Rows are points. The window is the flat piece filled in between its corners: a triangle in 3 columns, a solid with four corners in 4, and so on. A path goes straight from each point to the next, and from the last back to the first. List the points from which the path goes on through the window.
In the rows, zero is written as 128.

Window:
[[143  57 112  96]
 [138 118  78 108]
 [162 121  79 192]
 [ 56 113 189 133]]
Path:
(1): [132 104 151 111]
(2): [ 93  74 136 118]
(3): [ 60 105 145 111]
(4): [ 79 119 208 155]
(5): [133 191 117 132]
(6): [135  87  75 166]
(7): [104  86 100  95]
(8): [136  78 145  87]
Through the window after points: 1, 3

Window, 8 rows:
[[169  81 162 116  85 195  69 188]
 [179 144 184 136 176 108 150 172]
 [150  90  89  68 178  54 182  66]
 [ 62  50  89 154 142 118  77 103]
 [161 173 176  69 103  81  99  82]
 [ 81 124  93 131  94  54 161  78]
 [148 184 149 113 135 164 187 117]
 [ 82 145 118 104 122 151 139 169]]
Path:
(1): [159 164  92 120  87  83 121 100]
(2): [ 84  69 145 102 151  70 166  77]
(3): [ 86  78 130 137 131 113 139 117]
(4): [135 132  25 123 145  93 135 115]
(5): [134  97  65 116 145  97  90 174]
(6): [ 41  61 176 150 118 165 119  41]
(7): [127  89 169 115 103 148 142 123]
(8): [164  98  89  93 153 108  99 136]
(9): [121 141  95 158 145 142  73 137]
(10): [141 124 205  93 125 128 189 164]
(11): [ 63  74 143 135  86  88 181  74]
(12): [151 183  80 109 129  93 113 134]
(13): [155 109  96 148 151 140 107 144]
(14): [121 118 203  50 138  99 167 116]
(15): [119  95 150 101 156 142 173 110]
(16): [119 142 103 147 116 122  91 123]
Through the window after points: 5, 7, 11, 15

Window (11 x 11):
[[139 160 142 142 178 133 104 118  94 103 122]
 [110 143 135 109 125 122 150 140 103 153 185]
 [178 158 141 100 160 122 159 139 145 115 147]
 [125 105 126 118 138 150 150 191  87 121 154]
 [121  50 101  91 123 166 122  97 169 225 102]
 [168 147 126  46  72 110 127 118 112 112 136]
 [119 178 144 210 135 211 171 131  78 137  77]
 [174 177  68 249 126  89 161 162 165 147 119]
 [104 163 134  85 167  78 137 150 155 110 110]
 [148  82 157 101  82  82 125 130 174 105 194]
 [ 77 164  64 117 148 139 197  74  96  84 105]]
Path:
(1): [115 126  99 101 119 172 161 144 165 144 162]
(2): [125 173  97 116 135 127 114 126 169 103 159]
(3): [137 117 123 101 118 114 167 119 108 133  93]
(4): [139 139 128 123 130 107 153 108 122 141 116]
(5): [102 176 129 122 161 202  99 152 113  95 174]
(6): [114 150 102 115 123 164 142 131 149 102 193]
(7): [137 134 159 107 128  85 149 141  69 174 120]
(8): [162 135 151 171 116  47 127  81  60  84 117]
Through the window after points: 6
